Each point is reached from the start by the listed moves, each made once or not at all, plus a little noise. Is the number of moves made odd or even? Then give how often each move was made.

Moves:
(1): [18 39]
(2): [-35  -7]
Start: [-8 16]
Points:
[10 56] => odd (1, 0)
[-10  13] => even (0, 0)
[-42   6] => odd (0, 1)

Moves:
(1): [ 42  15 -31  21]
(2): [-30  37 -28  17]
(3): [ 12  17  49 -15]
(4): [ -7 -25  43  30]
Start: [ 27   7  -7 -13]
Points:
[ 47  19  40 -24] => odd (0, 0, 1, 0)
[-8 22 11 32] => even (0, 1, 0, 1)
[ 21 -19  39  15] => odd (0, 0, 0, 1)

Moves:
(1): [ 37 -14 -28 -15   8  21  13 -14  10  10   4]
(2): [  6  32  14   4   8  25  21 -13  -9 -25  -2]
(3): [-15  -9  34  -6 -11  23  -2   1   2   5   6]
(4): [  6 -19   6  27  -4   7  10  -1  -1 -12 -27]
(5): [-15  -6 -17   9  36   7 -46 -25   8  -7   2]
(6): [-33 -19 -34   7 -11  37   9  16 -23   4   7]
(7): [  0  -8  -2  -5  18  -8  15  12  22  -6 -25]
(8): [ 15 -14  -7 -17  20   5  -8  43   6 -20 -17]
Start: [ 29 -10  21  -4  -8   1  18   4  18  -4  17]
Points:
[ 51 -39 -26 -15  54  20   2 -23  57  -9  -3] => odd (1, 0, 0, 0, 1, 0, 1, 0)
[ 25 -47 -19 -28  60 108  21  22  34 -44 -11] => odd (1, 1, 1, 0, 1, 1, 1, 1)
[ 45 -37 -23  15  11  81  86   3  17 -33 -26] => odd (1, 1, 0, 1, 0, 1, 1, 0)
[  2 -26  26 -19  13  82  54  63  15 -46 -13] => odd (0, 1, 1, 0, 0, 1, 1, 1)

Moves:
(1): [ 19 -11  27 -31  18 -35   1 -13  12 -12   6 -11 -12   0]
(2): [  9  28  -4 -17 -34 -30  -8  32 -16  15  11   9 -48  -8]
(3): [ 21   8  12  16  20  -1  -3 -28  -1 -11  -7  26 -26   8]
(4): [ 70  -2 -22   1  -1  13  21   8  16 -12  -7  -9  -1 -34]
(5): [-33  15 -16 -42  23   5 -17  31 -10   3 -29   5 -19  22]
(6): [ -1  18  -2   8  -3   4   8 -19   3  23 -31  10  -2 -20]
(7): [ 8  8  2  1 15 26 30  8 -2 12 -8 12 -1 10]
(8): [  2 -37   8 -27 -20  18   4   8 -25  14 -11  -4  -7  15]
(9): [ 13  17  25  11  19 -14 -16  28  23   9 -11   8  33 -12]
(10): [ 12 -34  -7 -23  10  -5   2   7   3  26  14   6 -19  15]
(11): [ 16  15 -13  -8 -26  28  -4 -11   1  14   3   1   0  -3]
Start: [ 11  -5  23  -6  10   8   2   7 -10   2 -11 -27 -18  11]
Points:
[ 11  -3  64 -86  47 -14 -19  43  -7  38 -87 -19 -25  13] => odd (1, 0, 0, 0, 1, 1, 0, 1, 1, 0, 0)
[ -3  20  31 -70  47 -16  -7   6  -5  16 -64 -23 -51  11] => odd (1, 0, 0, 0, 1, 1, 0, 0, 0, 0, 0)
[ 89  12  82 -35  33  34  23 -19   0  50 -69  17 -32  10] => odd (1, 0, 1, 0, 0, 1, 1, 1, 1, 0, 1)
[  68  -26   32 -102  -45  -11    4   12  -31   81  -19  -15 -106   11] => even (1, 1, 0, 0, 0, 1, 0, 1, 0, 1, 1)

Moves:
(1): [ 22  18 -22 -17 -26 -30 -27  46  -1 -17 -13  35  13  23   6  28  17]
(2): [ 33 -17 -21  -2  -6 -17 -12  24  12  -5  -9  44   1   2  13  -1  13]
(3): [ 12 -19   5  10  10   1   1 -31  15 -16  17 -20   9   7 -19  11 -24]
(4): [ -7  -2  -7  -5  -3   9   8  -8  11   6  14  -1   2 -23   4  14 -16]
(5): [-26 -16  -2   3   6 -11   0 -19 -19 -12  14  -9   4   7   6  -5 -14]
(6): [-51 -17  15   6   4  40  18 -38  -3   1 -19 -29  -1 -37 -42  10   8]
(7): [-17  10 -13   4  11 -29 -17 -22 -20   5 -13 -15 -22   0   5  25  -4]
(8): [-29   1  17  16 -20  14  -2  16  17   5 -12  -1  12  27 -12   6 -12]
(9): [ -6  13 -16  20  -9  13  -7 -16 -20  21   9   4  11  14 -19 -12  -3]
(10): [ -9   7   8   8   6  22 -23   6  -4   7 -10  -2   0 -13 -32   9  -7]
(11): [ 10   8   3  -4 -26   4 -17 -12   3  -9  16  13 -21   9  -1  -2  17]
(12): [-27 -13  12 -16  11  -1   2 -10   2  19   3 -10  -6  -1 -25 -12  -2]
(13): [ 2  4  0 -4 11 23 -6  6 10  5 -8 11  7 -2  2  3 33]
(14): [ 10  -3   6  -6 -13   7  -1   5 -19   4 -12  17   5   9   2   6  -4]
Start: [ 14  26 -19   5 -27 -11   9  -7  -9 -10  -7   3 -25  -7   3   0  -9]
Points:
[ -42   23  -18   39  -44   57  -27 -121  -48   12   -1  -32  -41  -40
  -99   60  -43] => even (0, 0, 1, 1, 0, 1, 1, 0, 1, 1, 1, 0, 0, 1)
[-45  15   6  -3 -26  34   9   0  31  28 -14  -1 -14  -5 -32  13  -8] => even (0, 0, 0, 1, 0, 0, 0, 1, 0, 0, 0, 1, 1, 0)
[-17 -15 -33   4 -15 -34 -50 -74 -10 -14  26   4 -60 -18 -47  36 -44] => even (0, 1, 1, 1, 1, 0, 1, 0, 0, 1, 1, 1, 0, 0)

Moves:
(1): [ 15 -11   5   6   1 -12   9  -7  12  13 -21 -10  14 -22 -19   8 -22  -5
   9 -15]
(2): [  0  19   4 -26   2   4 -11  -8  -7   1 -10  -4  40   4  -2  -2  -9  -9
  15  12]
(3): [ 18  -3  13  -5 -20  -9  -6   6 -14   6  -8  -9 -14 -10  -9   0 -17   6
 -12   2]
(4): [  9  27   1  11 -16 -22  15   4  -2   4  -8  10 -31  -5   9  11  -6   2
 -13  16]
(5): [ -4  -6  -7   1  -4   9   1  -4   5  10   9 -16  13 -16   4 -12   7 -16
  -9  -5]
(6): [-26  30   5  20  -8   6  11  -4  13 -20  -6  -7 -30   7 -21  20  26   2
   0 -17]
(7): [ 11   1   9 -13 -16   2  28   2  -6   0  11   7  -2   0   4  -3  -4  -6
  11  15]
(8): [-15  15 -24   1  24  17  -3  29  -2  -9 -11   3 -24 -15 -20  -4   0   3
  -3   8]
(9): [-12  -1  12   2   2  -5  -7   0   5  -9   1  30  -2 -10   2   0   5  -1
 -16  -7]
(10): [  8   7   2 -10  10   6 -10   6  15   8  13   8   2   4  11   7  -5  11
  -3   5]
(11): [  5  -9 -13   5 -13   3  -2   4  -1  -5   4   4   8 -11  -1  14 -10   6
 -12   3]
(12): [  4  10  -5  -9  -8  25   5  -3   6 -34 -13  -6  -9 -16   4 -21 -25   2
  -6   0]
(13): [ -3  16  -9   8  19   9   8   8 -12  -1  -8  -3   5  -1 -13   8   1  -3
 -22  -6]
(14): [  0  27  -1  -5  22 -40  -3  -5   3  14   5  -3  10  12 -12 -20  -9  -3
   0  -1]
(15): [  7  -1   8  -3  -2   2  -1   7   2 -18  14   2 -10  -7  12  19  10  -5
  -2  10]
(16): [ -2  15   1  27  -7  -8   5  -6  -6   8  21   8   7   9  -4  24  -4 -17
   3   8]
(17): [ 13   7 -15 -21   7  19  16 -13   2  -2  -7   9  15   7  -2  -7   7 -29
   7  -2]
(18): [-11  -9  12 -10   0  -4  -1 -22 -19  -1  10   2 -36 -10   6   6   8   8
  13  -2]
Start: [ 15   8   0   1   8  -7  -7  -5  -4 -25 -12   3 -27   0 -21   2  -8   5
 -11  10]
Points:
[ 13  45 -10   3  45 -27  -2   3  -5 -18  10 -18  -9 -11 -29  -5   3 -25
 -45  10] => even (0, 0, 0, 0, 1, 0, 0, 0, 0, 0, 0, 0, 1, 1, 1, 0, 0, 0)
[ -4  61  -9  34  26  10  24   0  23 -63 -21  41 -58 -29 -71  61  17 -48
 -13  -6] => odd (1, 0, 0, 0, 0, 1, 0, 1, 1, 0, 0, 0, 0, 0, 1, 1, 1, 0)
[ 37  48  25  13 -62 -13  31  -8 -14 -37   2  25 -64 -48 -11   0 -51 -30
 -49  41] => odd (0, 0, 1, 1, 1, 0, 1, 0, 1, 0, 0, 1, 0, 0, 0, 1, 0, 0)
[  -7   61   -5   22   16   -7   14   -3   18  -17  -25   -7 -121  -55
  -52   36    1   10  -17    0] => odd (1, 0, 0, 1, 1, 1, 0, 1, 0, 1, 0, 0, 0, 0, 0, 0, 0, 1)
[ 27  84 -22 -26  39 -14  -6  -5 -61 -32   0  14 -25 -21 -64  39 -28 -40
 -25  40] => even (0, 1, 1, 0, 0, 0, 0, 1, 0, 0, 1, 0, 1, 1, 1, 1, 1, 1)
[ 54  10  40  -4 -28 -48 -11  -7  -6 -27  -6  42 -97 -72  -9  67 -39  27
 -46  20] => even (1, 0, 1, 1, 0, 0, 0, 0, 1, 1, 1, 0, 0, 0, 1, 0, 0, 1)
